Each point is reached from the start by the listed moves, each made 0, 1 or 2 times, or once backwards (-1), plus a little noise. Say if it took an odd or an even number of moves. Then give how often each move was made.
In the rows, zero is written as 128.

Moves:
(1): [164 108 127 118 138]
(2): [144 152 134 144 129]
(3): [130 119 165 137 133]
Start: [130 161 137 128 129]
Points:
[170 122 211 137 148] => odd (1, 0, 2)
[ 76 167  94 112 113] => odd (-1, -1, -1)
[238 148 222 160 160] => even (2, 2, 2)

Moves:
(1): [150 136 134 126 135 129 132 132 128 128 123 133 122 128]
(2): [131 154 134 127 118 127 123 132 128 131 123 123 116 131]
(3): [118 122 161 137 128 133 126 129 121 131 120 114 137 126]
(4): [129 137 126 152 150 119 114 127 133 119 113 137 139 117]
(5): [113 133 137 109 152 136 130 125 131 120 132 131 126 132]
(6): [127 120 118 139 128 164 129 123 136 140 136 131 127 138]
(7): [115 137 124 137 130 131 151 124 131 128 121 130 126 112]
(8): [123 128 130 133 130 133 127 159 128 120 133 130 125 131]
(9): [126 129 140 135 119 133 128 138 152 128 133 119 137 126]
(10): [128 124 124 129 134 120 137 131 126 147 130 122 128 130]
(11): [131 142 132 141 131 119 134 117 119 126 154 122 139 130]
Start: [134 121 132 136 120 124 136 128 130 132 150 129 140 125]
Points:
[200 169 129 183 155  93  90 216 114 153  86 150  99 130] => even (2, 2, 0, 2, -1, 0, -1, 2, -1, 2, -1)
[166 227 213 249 143 158 106 193 173  98 172 116 165 121] => odd (2, 2, 1, 2, 0, 1, 0, 2, 2, -1, 2)
[122 209 201 245 105  59 100 169 152 109 160  84 193  97] => odd (-1, 2, 1, 2, -1, -1, 0, 1, 2, 0, 2)
[ 76 132 152 177 169 207 130 149 197 119 204 122 176 143] => even (-1, 0, 0, 1, 2, 2, 0, 1, 2, 0, 1)
[150 101 146 156 172 103 139  90 102 150 118 137 159 111] => odd (1, -1, 1, 1, 0, 0, 0, -1, -1, 1, 0)
[ 98  83 159  93 167 162 115 206 164  98 160 139 142 147] => even (0, -1, 0, 0, 2, 0, -1, 2, 1, 0, -1)
[171 187 111 144 148 162 143 113 133 185 228 118 119 181] => even (1, 2, -1, 0, 1, 2, -1, 0, 0, 2, 2)

Moves:
(1): [149 133 128 130 133 131 123 122 123 132 122 128 132 132 135 134 129 128
 118 125 121 120 134]
(2): [118 156 137 128 132 120 131 128 125 131 120 123 132 121 133 131 129 142
 130 118 123 125 131]
(3): [121 125 152 132 129 129 128 129 131 137 140 132 130 120 121 127 129 122
 132 125 131 125 128]
(4): [121 134 122 151 125 139 129 121 124 135 122 127 126 119 125 131 127 121
 125 122 140 121 124]
(5): [132 131 127 129 153 137 119 132 124 120 126 128 121 122 120 146 122 124
 125 118 125 135 125]
(6): [124 139 132 118 114 153 127 134 136 128 121 134 132 128 119 142 122 126
 110 132 130 128 135]
(7): [131 122 137 130 137 131 155 118 133 123 109 138 116 128 132 122 137 140
 136 130 136 131 132]
(8): [142 129 120 132 129 110 141 151 126 135 122 132 134 125 123 130 131 120
 133 131 134 134 122]
(9): [133 127 121 130 136 128 127 136 146 132 120 123 129 131 131 132 130 127
 132 114 127 124 134]
(10): [124 121 115 120 129 128 132 125 128 138 132 133 119 126 132 127 129 120
 124 130 122 133 127]
(11): [135 128 122 128 129 134 135 131 126 122 146 131 136 126 129 130 122 128
 120 130 130 125 126]
(12): [123 133 129 134 135 125 127 123 131 121 120 141 136 125 131 129 130 121
 122 122 116 125 120]
(13): [119 120 129 124 134 134 130 129 122 132 125 128 152 116 125 131 129 133
 133 127 135 135 135]
(14): [123 130 125 132 133 129 140 117 116 133 129 127 133 155 127 139 125 127
 140 130 134 129 128]
(15): [125 122 125 127 129 128 128 134 132 133 124 127 130 127 140 130 119 134
 122 126 130 118 118]
(16): [131 126 128 138 119 123 126 123 133 123 133 131 124 121 133 145 123 132
 137 131 126 127 132]
(17): [128 128 131 124 136 128 129 121 134 126 135 139 133 126 140 134 154 129
 130 126 147 129 123]
(18): [127 129 122 134 134 129 120 128 132 131 131 137 124 136 122 125 130 143
 130 136 130 131 127]
(19): [129 139 129 126 125 134 123 135 130 131 127 130 125 128 132 119 121 131
 146 132 121 127 126]
(20): [127 127 121 129 135 118 134 133 140 124 122 118 130 118 123 131 136 118
 128 151 120 117 123]
Start: [109 148 127 139 138 157 142 131 125 122 133 127  90 120 133 137 140 122
 157 124 128 130 147]
Points:
[ 55 156 115 147 171  73 192 140 126 176 142 184 119 111 145 115 220 128
 238 179 160 152 103] => even (-1, 1, 1, 0, -1, -1, 0, 2, -1, 2, -1, 1, 1, 1, 0, 0, 2, 2, 1, 1)
[206 141 124 112 109 208 178 170 105 137 171 183  70 118 103 199  81 103
 138 155 113 170 186] => odd (2, -1, 1, -1, 1, 2, 1, 2, -1, 2, 2, -1, 0, 0, -1, 2, -1, 0, 1, -1)
[106 224 183  94 231 201 137 167 193 129 131 175  82  73 131 152 193 149
 178  78 128 148 161] => odd (0, 2, 2, -1, 2, 1, 1, 0, 2, 1, 1, 0, 0, -1, -1, -1, 2, 1, 2, 0)
[139 225 146 143 188 172 182 197 144 130  75 154 161  66 154 200 139 174
 199  98 154 130 160] => even (1, 2, 0, 0, 1, 1, 1, 2, 1, -1, 1, 0, 2, 0, 1, 1, 1, 0, 2, 0)
[105 224 142 202 249 166 188 155  88 183  61 128 171  92  93 212 128  57
 162  26 111 128 155] => odd (2, 2, 2, 2, 2, 0, 0, 2, 2, 1, 0, 2, 2, 2, -1, -1, -1, -1, 0, 0)
[136 175 145 194 217 160 175 103 143 139 122 158  27  95 193 204 142 194
 181  57 164 117 143] => even (1, 2, 1, 1, 2, -1, 2, 0, 1, 1, 1, -1, -1, 0, 2, 2, 1, 1, 0, -1)
[ 90 158 182 159 242 213 174  70 135 138 109 187 102 168 120 149 189 155
 209 107 158 141 167] => even (1, 0, 2, 0, 1, 0, 2, -1, 1, 0, 0, 1, 1, 2, -1, -1, 1, 2, 1, 0)
[106 232  80 102 160 175 126 218 171 132  79 134 128 110 145 194  70 126
 106  79  49 111 131] => odd (0, 2, -1, -1, 1, 2, -1, 1, 2, 1, 1, 2, 0, 0, 2, 0, -1, 0, 1, 0)
[102 185 128 142 201 128 202 200 231 119  69 179  96 116 134 224 164 118
 159 142 125 102 104] => odd (-1, 1, 1, -1, 1, 2, 1, 2, 2, 0, 0, 2, -1, 1, 2, 1, 1, 1, 0, 2)

Moves:
(1): [140 146 139 120 142 121 116 127 118 136 134 140 126 126 126 121 126 136
 118 130 130 129 130 115 128 140]
(2): [128 148 120 127 129 138 120 140 113 113 125 118 121 126 135 106 124 143
 133 135 122 136 146 115 129 121]
(3): [131 122 135 134 133 126 138 129 127 126 137 128 121 129 132 132 132 134
 130 123 132 132 133 123 139 138]
(4): [151 126 124 135 133 136 106 138 123 125 126 116 126 132 121 133 123 115
 118 121 118 136 124 133 126 136]
(5): [127 115 115 123 132 122 112 126 126 124 134 127 118 130 144 120 121 112
 120 134 133 136 132 137 141 142]
(6): [127 131 126 122 122 142 136 124 134 118 136 120 131 120 121 121 131 128
 134 123 116 118 130 135 128 127]
(7): [143 124 122 113 129 116 130 125 125 121 135 127 135 130 112 116 130 128
 121 129 138 107 129 122 129 119]
(8): [131 127 127 121 126 109 124 126 157 138 136 128 121 128 145 129 129 148
 124 129 116 119 114 134 138 112]
(9): [121 124 131 116 126 126 141 104 146 124 137 123 133 142 135 121 125 116
 144 125 121 140 123 121 134 153]
(10): [109 117 132 142 138 116 138 126 116 125 125 132 139 130 140 135 124 132
 116 127 131 126 121 114 119 143]
(11): [122 132 126 131 131 129 127 123 134 114 139 137 120 131 131 130 127 123
 122 138 130 134 126 126 130 132]
(12): [122 140 129 145 138 128 119 122 135 106 117 123 126 124 134 124 128 130
 128 136 128 132 121 128 132 135]
(13): [136 127 138 121 118 129 121 129 124 131 122 128 129 132 132 121 122 122
 126 118 131 141 131 131 126 130]
(14): [123 139 140 131 116 149 127 131 128 134 130 118 127 138 126 125 126 125
 125 132 122 129 116 129 135 118]
(15): [137 130 116 140 131 138 109 132 124 123 141 129 130 135 140 118 124 139
 140 129 135 128 143 129 119 120]
(16): [121 137 129 129 130 127 125 131 131 133 121 128 129 113 134 136 139 121
 142 113 116 123 133 123 124 121]
(17): [131 124 136 137 121 141 128 127 115 132 125 124 123 144 117 117 147 139
 126 114 120 132 125 143 123 129]
(18): [117 124 132 121 129 127 127 123 120 122 117 128 136 139 135 140 129 125
 124 124 124 121 118 133 135 146]
(19): [124 111 138 125 114 134 128 125 117 135 123 126 115 128 120 123 124 123
 129 146 126 121 123 118 118 124]
(20): [131 132 134 117 124 121 130 123 130 128 134 124 137 134 126 125 135 131
 129 128 131 132 136 132 135 137]
(21): [127 128 135 128 131 131 130 137 124 127 131 133 142 128 119 127 131 131
 137 131 127 128 125 117 131 135]
(22): [134 122 131 132 117 125 137 121 126 139 123 124 138 116 128 144 118 115
 142 141 127 133 106 123 129 103]
(23): [118 136 139 123 151 129 128 129 119 125 134 136 123 126  99 125 124 117
 124 128 109 108 141 125 120 127]
(24): [134 136 142 121 147 131 134 130 126 122 127 116 120 132 132 120 124 120
 116 134 124 132 125 131 124 134]
Start: [133 131 117 134 123 122 127 126 123 125 132 125 129 131 124 128 116 128
 136 135 132 118 140 131 118 123]
Points:
[ 71  57 146 103 124  57 197  71 131 152 144 159 182 166 115 179 120 127
  88 133  86  48   7 163 140 117] => even (0, -1, -1, -1, 1, 1, 1, 2, 0, 2, 1, -1, 0, 0, -1, -1, 2, 2, -1, -1, 1, 2, 1, 0)
[109 141 126 151 160 164  89 108 153  56 189  87  67 181 132  51 147 120
  56 139  88 100 158 244 106 135] => odd (-1, -1, -1, 0, 2, 2, 0, 1, -1, 1, 2, 1, 0, 1, 1, 0, 2, -1, 0, 2, -1, -1, 1, 2)
[132 212 180  53 132  68 174 126 122 126 148 153 164  90 135 101 111 120
 192 158 129 187 187  19 122 130] => even (1, 2, 0, -1, -1, -1, 0, 0, 1, 0, 2, -1, 2, -1, -1, 2, -1, -1, 0, 2, 2, 1, 0, 1)
[126 223 162 149 112 163 100 154  50 180  87  83 146 127 213 103 113 154
 130  90  92 184 125  99  97  98] => odd (2, 2, -1, 0, 0, 0, -1, 0, 0, 2, -1, -1, 1, 2, 0, 2, 1, 0, -1, 0, -1, 1, -1, 1)
[128 210 109  51 146 178  92 113 168  69 163  66  97 184 208  78 102  71
 120 154  49 173  86 136 207 192] => even (1, 2, -1, 1, 2, 1, 0, 1, 2, -1, 2, -1, -1, 2, -1, 1, 0, 2, -1, -1, 1, 0, -1, 2)
[144 154 144 163 135 174  51 123  94 149 192 143 142 192 139 132  94  85
 111 123 108 167 127 170 106 131] => even (1, -1, -1, 1, 1, 0, -1, 0, 0, 1, 2, -1, 1, 2, 2, 0, 1, 0, -1, 1, 0, 1, 1, 0)

Moves:
(1): [126 136 127 116 136 123 126 121 140 128 127 136 126 113 119 137 129 131
 118 126 129 125 130 123 128 132 134]
(2): [137 129 129 113 130 128 124 126 125 119 134 118 125 127 131 132 132 133
 117 130 132 122 117 127 123 121 127]
(3): [121 132 119 126 125 137 124 134 128 123 125 121 142 137 127 114 121 134
 142 126 127 127 123 132 128 139 127]
(4): [142 140 122 137 131 116 130 141 117 129 122 126 129 130 131 135 118 117
 119 129 118 126 121 124 126 127 123]
(5): [126 122 139 129 122 130 125 131 110 127 136 139 130 131 138 126 134 133
 131 118 124 127 132 127 130 137 121]
(6): [127 129 133 138 126 127 143 132 114 124 128 118 121 125 131 129 117 134
 134 130 128 118 123 128 142 118 118]
(7): [118 130 118 117 137 120 132 144 119 132 125 132 124 116 115 135 127 117
 141 141 132 134 122 125 137 121 135]
(8): [136 123 135 120 123 139 141 117 128 116 131 123 130 129 130 127 130 135
 113 133 116 134 133 133 137 136 126]
(9): [138 125 129 128 125 134 139 122 119 126 127 143 128 116 131 137 127 106
 125 123 133 117 117 127 145 117 141]
(10): [128 129 124 127 125 130 121 122 118 129 131 117 132 134 125 122 132 135
 118 119 125 129 129 136 127 132 125]
(11): [113 128 120 132 127 123 127 126 132 116 135 132 132 139 134 115 130 136
 137 124 125 133 128 136 134 135 126]
(12): [125 138 126 126 126 123 125 134 123 141 110 112 129 133 138 112 127 114
 134 135 145 136 126 119 112 122 131]
(13): [133 131 137 148 138 137 130 121 134 132 139 146 123 127 125 125 122 127
 132 124 121 140 138 126 126 123 114]
(14): [115 143 116 138 129 132 120 143 132 142 129 131 118 143 146 118 122 129
 121 111 150 127 140 134 124 142 111]
(15): [132 126 137 127 135 119 126 126 133 129 129 121 131 126 129 128 125 114
 117 121 130 133 138 140 111 127 125]
(16): [139 126 137 130 120 138 124 123 134 117 129 133 120 140 121 105 125 135
 123 106 123 134 140 128 132 124 126]
(17): [130 128 135 132 131 133 136 134 128 131 133 149 131 119 130 135 128 137
 129 127 114 136 113 125 130 129 138]
(18): [139 134 142 146 121 136 136 123 123 122 127 123 125 124 149 120 132 122
 121 115 112 125 132 140 138 115 102]
(19): [129 129 124 129 125 128 125 130 129 134 128 133 131 127 126 112 126 133
 133 137 126 126 135 130 126 129 130]
(20): [134 120 137 122 131 125 118 138 122 141 137 122 135 129 118 119 125 120
 115 146 113 132 105 133 142 127 129]
(21): [104 124 118 120 127 137 127 129 131 126 116 137 126 131 127 130 123 131
 140 130 133 114 133 102 114 119 140]
(22): [131 120 122 120 131 133 132 134 129 125 131 122 134 126 128 120 135 131
 124 125 123 125 125 121 129 140 130]
(23): [128 132 123 137 119 127 127 135 129 129 134 130 137 126 131 127 122 127
 125 122 138 130 136 117 120 113 122]
(24): [126 128 130 130 114 133 125 133 126 133 134 129 120 125 125 126 125 118
 132 140 128 128 117 122 124 129 128]
Start: [124 136 124 121 130 116 141 125 129 132 127 118 129 119 121 112 129 118
 135 122 129 112 134 111 154 133 136]
Points:
[151 158  88  47 178  57 177 124 104 117  82  78 155  47  58 223 125  64
 115 158 151 114  99 132 169 121 203] => even (1, 0, 1, 1, -1, 0, 2, 1, 1, 1, -1, 0, -1, -1, 1, -1, 0, -1, -1, -1, -1, -1, 0, -1)
[116 208 119 132  98 152  82 135 130 182 121 138 106 135 173  47  94  91
  91  25 229  99 176  65  23 120 109] => odd (2, 2, 1, 0, 1, 0, -1, -1, 1, 2, -1, 2, 1, 2, 2, 1, 1, 0, 1, -1, 1, 0, 1, 2)
[ 88 199  85 228  83 157 163 177 117 118 139 173 126 149 151  22  33 127
 149   7 138 105 194 139 154  95  75] => even (0, -1, 2, 1, -1, 2, 1, 0, 1, 2, 1, -1, 0, 2, 2, 2, 2, 1, 2, -1, 1, -1, 2, 1)
[162  53 218 129 108 217 217  57  92  82 190 222 100  85  74  94 135 183
 124  65  30 120 175  82 194 153 163] => even (0, -1, -1, -1, 2, 2, 0, 2, 1, 2, -1, -1, 2, -1, 1, 2, 2, -1, 1, -1, 1, 2, -1, 1)
[ 96 159 134  76 112 135 150 208  86 161 138 112 138 114 185  14 100 102
 126 136 140  93  58 114 156 218 135] => even (2, 1, 2, 0, 2, 2, 0, 1, 1, -1, 1, 2, -1, 2, 2, 0, 2, 0, 2, 1, 0, 2, -1, 2)
[191 129 131  64  53 183 151 126  47  61 130 105 144 113  81 101  88  77
  72 125  53  55  52  79 201  59 164] => odd (0, 2, 2, 2, 0, 0, 1, 2, 2, 2, -1, -1, -1, -1, 0, 2, 0, 1, 0, 1, 2, -1, 1, 2)

Moves:
(1): [129 125 137 136 125 126 153 138 144 128 133 132 127 149 106 132 123 128
 127 122 120 123 128 125 144 128 141]
(2): [128 136 133 113 129 122 133 133 126 121 124 140 139 126 111 134 131 131
 128 125 125 128 131 120 127 135 122]
(3): [130 131 125 131 127 131 142 129 130 133 115 128 133 133 126 134 139 121
 124 124 127 138 127 124 129 120 128]
(4): [131 134 125 134 139 133 118 125 133 120 131 116 125 141 126 131 144 138
 137 133 145 130 132 121 127 129 137]
(5): [118 129 124 125 129 127 117 128 115 118 122 127 129 119 113 129 130 107
 128 122 110 125 123 128 142 119 117]
(6): [126 122 126 122 131 118 127 116 133 121 125 116 116 119 122 128 133 131
 126 133 130 110 123 113 136 134 125]
(7): [136 139 127 142 120 125 131 138 125 126 111 122 137 125 121 122 123 120
 114 127 137 137 134 117 131 128 112]
(8): [124 135 121 123 119 140 135 126 132 127 130 133 125 140 125 130 127 124
 133 130 122 133 131 119 119 129 124]
(9): [126 129 121 136 125 137 137 124 126 130 134 129 128 126 126 125 129 139
 118 131 125 139 122 129 134 133 125]
(10): [122 135 127 121 130 117 125 117 124 129 140 120 121 119 129 131 132 127
 126 120 125 128 133 115 127 124 129]
(11): [128 116 127 139 114 121 127 131 133 129 138 133 140 124 144 131 134 138
 122 121 106 132 128 121 120 124 132]
(12): [130 113 130 125 137 125 139 133 129 138 123 148 126 121 126 118 122 134
 127 115 125 124 126 122 127 131 119]
(13): [111 106 140 132 138 126 140 129 102 129 127 133 138 137 138 127 132 128
 129 135 132 129 112 130 126 124 142]
(14): [125 125 128 131 133 113 129 124 133 117 126 127 127 128 130 133 130 131
 124 126 129 123 136 128 132 122 133]
(15): [121 130 131 124 136 130 144 116 123 125 135 107 125 129 121 117 128 136
 118 120 130 122 124 129 122 117 143]
(16): [124 121 128 113 131 129 136 134 134 145 118 130 133 136 131 134 135 146
 136 131 123 122 131 130 121 140 132]
(17): [136 123 118 130 134 132 131 128 118 133 141 121 131 123 135 131 132 132
 131 130 124 129 133 128 137 132 114]
(18): [115 136 132 135 136 131 133 129 134 138 125 117 130 125 130 132 137 111
 119 129 143 122 131 126 123 125 121]
(19): [126 134 121 135 127 120 130 121 123 133 132 124 136 125 126 127 132 133
 129 114 124 121 130 125 122 134 123]
(20): [129 139 134 130 128 128 131 139 124 131 126 125 117 126 129 134 130 125
 130 118 139 115 119 136 116 130 119]
(21): [128 111 129 123 130 119 121 121 146 135 132 119 125 132 132 133 118 121
 127 121 127 135 125 130 120 124 114]
(22): [126 111 123 131 132 131 129 120 137 142 124 130 126 127 121 132 121 121
 122 135 128 129 131 125 119 129 130]
(23): [128 116 124 121 133 135 124 124 126 129 126 135 133 134 121 128 114 131
 112 130 139 125 127 124 137 125 125]
(24): [140 136 136 138 130 128 131 123 122 131 139 124 127 127 135 132 121 136
 125 114 117 129 125 127 132 133 126]
Start: [131 126 138 124 128 132 123 137 113 135 129 120 127 131 128 133 138 116
 132 125 114 138 135 117 132 121 125]
Points:
[ 61 104 139 106 121 138 150 136  36  74 184 184 165 135 126 139 175 110
 154 162  45 179 131  92 142  97 161] => odd (0, 2, -1, 0, 1, -1, -1, 2, 1, 1, 1, 0, 2, 1, 0, -1, 1, 0, -1, -1, -1, 0, -1, -1)
[118  37 161 134 153 146 172 176 123 159 127 123 161 195 169 162 161 184
  99 126 182 135  93  76  91 137  80] => odd (0, 1, 0, 2, -1, 1, 1, 1, 1, -1, 2, 1, 2, 0, 0, 1, 1, 1, -1, 2, 2, -1, 2, 0)
[ 92  13 142 177 123 108 209 122 153 167 120 109 213 212 163 176 146 156
  33 135 115 199 123  80 144  83 154] => odd (1, 0, 2, 0, -1, 0, 1, 0, 2, 0, 2, -1, 2, 2, 0, 1, 0, 1, 0, -1, 2, 0, 2, 0)
[ 65  87 135  40 182  79 188  96  45  64 111 111 138 138  64 126 193 153
 132 143  96  98 149   7 156  97 167] => even (0, 2, 0, 1, 1, 2, 1, 2, -1, 2, 0, 1, 2, 2, 2, 1, 1, -1, -1, -1, -1, 0, 0, -1)
[158  96 133 175 146 106 136 127 143  85 113  93 116 166  88  87  86 121
 104 120 150 150 153 105 176  95 131] => even (1, -1, -1, 1, 0, 0, 2, 0, 0, -1, -1, 1, 0, 2, 1, -1, 0, -1, 0, -1, 1, 0, 0, 0)
[ 48 162 131 102 171 116 136  96  98  62 131  27 113 155  56 123 166  79
  88 118 167 168 141  57 145  63  88] => even (0, 1, -1, 2, 2, 0, 2, 2, 2, 2, -1, 0, 1, 2, 2, 0, 0, 1, -1, 0, 2, -1, 0, -1)

Moves:
(1): [132 133 125 123 119 137 124 129 131 120 127 136 122 130 126 121 117 127
 137 132 132 133 131 143]
(2): [125 128 131 132 120 131 125 130 131 121 120 119 126 128 131 126 124 131
 127 116 119 128 126 115]
(3): [123 130 132 140 124 114 128 121 130 123 123 127 130 133 140 124 132 127
 115 117 128 141 116 125]
(4): [132 135 123 134 128 121 134 134 122 129 128 131 120 135 139 128 125 129
 123 139 133 135 128 130]
(5): [138 137 117 135 130 120 137 132 126 128 131 115 128 123 125 135 132 126
 123 126 121 134 126 131]
(6): [135 123 137 124 136 141 119 149 133 124 121 133 141 119 145 123 130 133
 131 125 127 142 134 131]
(7): [118 129 131 127 131 135 138 130 135 127 133 119 129 126 130 125 124 122
 125 125 136 130 131 126]
(8): [137 111 139 132 113 134 129 141 124 145 122 119 124 115 124 107 128 134
 130 121 135 125 124 127]
(9): [137 133 125 118 141 119 113 142 143 143 140 126 125 122 129 116 128 127
 123 127 126 129 125 118]
(10): [124 145 124 127 128 137 127 118 112 143 130 128 124 126 125 130 114 125
 139 118 119 119 128 125]
(11): [133 122 126 125 119 127 121 126 129 119 132 126 132 126 123 135 132 130
 121 129 142 133 128 126]
(12): [123 124 122 135 122 123 128 133 131 130 124 126 136 129 123 126 123 133
 136 127 129 126 138 127]
(13): [139 124 138 135 128 145 115 129 136 132 122 124 137 137 134 133 125 130
 105 131 133 135 132 131]
(14): [123 132 133 130 119 132 131 138 128 131 128 133 129 136 119 128 129 120
 124 134 125 133 126 131]
(15): [126 111 130 124 131 128 116 129 122 125 123 131 131 129 137 128 131 125
 115 124 130 116 125 145]
(16): [123 118 134 138 125 120 136 142 137 139 127 127 124 129 130 145 127 114
 135 122 129 119 130 122]
(17): [119 125 116 123 115 143 142 134 142 137 113 150 140 128 120 129 140 136
 126 122 137 118 131 123]
(18): [136 139 130 130 132 123 129 129 129 133 138 127 130 142 122 125 138 130
 131 132 135 127 130 124]
(19): [126 124 125 146 123 131 116 131 136 129 134 125 124 129 131 121 141 130
 123 134 128 121 126 119]
(20): [131 127 126 114 110 136 125 124 132 144 126 112 133 132 136 133 142 140
 128 133 136 115 115 128]
(21): [124 126 130 128 132 125 122 122 125 132 121 112 131 132 125 128 136 125
 125 122 130 129 133 134]
(22): [134 112 117 133 129 127 127 132 122 128 141 136 130 126 139 122 126 116
 124 122 117 138 144 126]
(23): [129 136 137 125 124 130 128 131 130 135 140 138 126 121 131 134 129 140
 123 131 125 124 134 132]
(24): [123 124 121 122 140 132 120 126 131 128 132 120 121 124 122 127 120 139
 134 115 122 130 125 134]
Start: [134 112 124 120 129 122 128 135 120 132 127 136 128 132 124 125 122 120
 119 144 117 112 131 126]
Points:
[130 191 138 172  66  86 131 130 135 166 144 103  68 190 149 128  83  82
 141 158 160 105  71  65] => odd (2, 1, 2, 2, -1, -1, 1, 0, 1, 2, 1, 0, 0, 0, -1, 2, -1, 1, 1, 1, -1, -1, -1, -1)
[171 237  83 151  81 218 183 152 102 191 195 182 143 195 137 140 120 111
  81 223 121 143 204 162] => odd (2, -1, -1, 2, 2, 0, 2, -1, -1, 2, -1, 0, 2, 2, -1, -1, 1, 2, 1, 1, 0, 2, 2, -1)
[140 108 132  91 129 209  15 128 126 167  87  99 154 130 127 115 117 176
  86 127 100  91 126 249] => odd (2, -1, 0, -1, 1, 1, -1, 0, 0, 1, -1, 1, 2, 1, 2, -1, 0, -1, 1, 1, 2, -1, 1, 2)
